Each row is a point. The points of each table are mixes of a few directions, plus a little noise. How many directions does each table use, and how many do they share? Where both have some left over, give the other angles between the two spaces (their principal angles), to ten degrees, smallest first.

First (7 x 3)
[[-0.09 -0.25 -0.21]
 [ 0.07 -0.09 -0.04]
 [-1.24 -0.26 -0.67]
 [ 0.51  0.72  0.71]
 [ 0.42  0.22  0.34]
 [ 0.28 -0.10  0.03]
 [ 0.09 -0.24 -0.15]]
Second (7 x 3)
[[-0.38  0.09 -0.02]
 [ 0.33 -0.10  0.04]
 [ 0.19 -0.43  0.02]
 [ 0.66  0.41  0.02]
 [ 0.34  0.72 -0.02]
 [-0.25 -1.11  0.04]
 [-0.88  0.44 -0.07]]
Directions: first 2, second 2, shared 1; angles 40

First (4 x 3)
[[ 0.20  0.21  0.22]
 [-0.75 -0.76 -0.69]
 [ 0.40  0.43  0.39]
 [ 0.12  0.14  0.09]]
Second (5 x 3)
[[-0.01 -0.51  0.11]
 [ 0.07  1.16 -0.20]
 [ 0.32 -0.65  0.52]
 [-0.21 -0.31 -0.14]
 [-0.16  0.33 -0.27]]
Directions: first 1, second 2, shared 1

First (7 x 4)
[[ 0.47 -0.54  0.48  0.32]
 [ 0.63 -0.08  0.09  0.04]
 [-0.26  0.39  0.44  0.35]
 [-0.64  0.06 -0.02  0.01]
 [-0.50 -0.06 -0.95 -0.68]
 [-0.68  0.12 -0.10 -0.04]
 [ 0.99  0.11  0.07  0.02]]
Second (7 x 4)
[[ 0.48 -0.62 -0.22 -0.20]
 [-0.09  0.51 -0.66 -0.48]
 [-0.77  0.57 -0.12 -0.04]
 [ 0.06  0.62 -0.40 -0.28]
 [ 0.00 -0.60  0.47  0.33]
 [ 0.00  0.23  0.63  0.46]
 [ 0.31 -0.74  0.30  0.19]]
Directions: first 3, second 3, shared 3

First (9 x 6)
[[-0.21 -0.09  0.74 -0.33  0.22  0.20]
 [ 0.07 -0.63  0.67 -0.08  0.26  0.12]
 [-0.32  1.02 -0.63 -0.05 -0.34 -0.08]
 [-0.36  0.23  0.67 -0.44  0.15  0.23]
 [ 0.79 -0.86 -0.96  0.75 -0.14 -0.38]
 [-0.27 -0.21  0.96 -0.39  0.29  0.27]
 [ 0.27 -0.16 -0.48  0.29 -0.11 -0.15]
 [-0.07  0.25 -0.17  0.00 -0.09 -0.04]
 [ 0.06  0.41 -0.82  0.25 -0.29 -0.19]]
Second (9 x 6)
[[-0.48 -0.46 -0.28  0.34  0.56 -0.06]
 [-0.13  0.39  0.04 -0.37 -0.72 -0.35]
 [ 0.69  0.03  0.58 -0.38 -1.70 -0.19]
 [ 0.11 -0.02  0.14  0.38  0.04  0.57]
 [ 0.56  0.31 -0.20 -0.78  0.66 -0.65]
 [-0.29  0.02  0.02  0.40  0.06  0.47]
 [-0.29  0.04 -0.07  0.48  0.53  0.64]
 [-0.25 -0.18 -0.08  0.05 -0.03 -0.16]
 [ 0.09 -0.08 -0.17 -0.17  0.57 -0.25]]
Directions: first 2, second 4, shared 1; angles 80

First (8 x 8)
[[ 0.18 -0.22  0.34 -0.38 -0.01  0.16  0.22  0.78]
 [-0.11 -0.24 -0.32 -0.83 -0.27 -0.94 -1.04 -0.11]
 [ 0.02 -0.14 -0.39  0.65  0.12  0.33 -0.24  0.17]
 [-0.08  0.76  0.36 -0.13  0.02 -0.62  0.16 -1.05]
 [-0.14  0.16  0.21 -0.59 -0.17 -0.39  0.15 -0.52]
 [ 0.29  0.09  0.36  0.35  0.24  0.43  0.37  0.70]
 [-0.01 -0.44 -0.16 -0.15 -0.08  0.24 -0.07  0.48]
 [-0.15  0.03 -0.40  1.11  0.16  0.79  0.42 -0.46]]
Second (10 x 8)
[[ 0.31  0.82 -0.28 -0.32 -1.21 -0.20 -0.33  0.59]
 [-0.27  0.23  0.73  0.12 -0.14 -0.58 -0.32 -0.19]
 [ 0.08 -0.22 -0.31 -0.01  0.24  0.30  0.20  0.01]
 [ 0.07  0.22 -0.03 -0.08 -0.32 -0.08 -0.10  0.14]
 [ 0.22  0.21 -0.39 -0.17 -0.38  0.16  0.01  0.29]
 [-0.50  0.61  1.47  0.20 -0.49 -1.25 -0.71 -0.30]
 [ 0.07 -0.62 -0.48  0.06  0.74  0.60  0.44 -0.14]
 [ 0.08 -0.51 -0.44  0.04  0.59  0.52  0.37 -0.09]
 [ 0.02 -0.64 -0.39  0.09  0.79  0.55  0.42 -0.19]
 [-0.08 -0.12  0.12  0.07  0.19 -0.02  0.03 -0.12]]
Directions: first 4, second 2, shared 0; angles 40, 70

First (9 x 8)
[[ 0.62  0.75  0.29  0.17  0.41 -0.14 -0.30  0.35]
 [ 0.73  0.84  0.13  0.17  0.33 -0.30 -0.49  0.19]
 [-0.48 -0.70 -0.16 -0.01 -0.12  0.09  0.54 -0.09]
 [ 0.15  0.70  0.31 -0.38 -0.05  0.41 -0.87 -0.17]
 [ 0.23  0.10 -0.26 -0.34  0.33  0.07 -0.62 -0.65]
 [-0.56 -0.97 -0.46  0.52 -0.79 -0.61  1.07  0.24]
 [-0.54 -0.57 -0.04 -0.02 -0.33  0.15  0.44  0.01]
 [ 0.26  0.14  0.32  0.14  0.62  0.11  0.32  0.42]
 [-0.43 -0.30 -0.10 -0.23 -0.40  0.22 -0.10 -0.30]]
Second (10 x 8)
[[-0.15  0.55 -0.93  1.35 -0.04  1.34 -0.39  0.14]
 [-0.14  0.53 -0.88  1.28 -0.04  1.28 -0.38  0.14]
 [-0.03  0.09 -0.16  0.26 -0.01  0.24 -0.07  0.03]
 [ 0.01 -0.05  0.08 -0.11  0.00 -0.12  0.02 -0.02]
 [ 0.11 -0.35  0.61 -0.86  0.03 -0.87  0.26 -0.11]
 [ 0.06 -0.29  0.47 -0.67  0.02 -0.67  0.20 -0.07]
 [ 0.04 -0.09  0.15 -0.23  0.01 -0.23  0.07 -0.04]
 [ 0.10 -0.34  0.58 -0.85  0.02 -0.85  0.25 -0.11]
 [ 0.01 -0.02  0.03 -0.05  0.00 -0.04  0.01 -0.01]
 [ 0.00 -0.04  0.07 -0.09  0.01 -0.09  0.03 -0.02]]
Directions: first 4, second 1, shared 0; angles 80
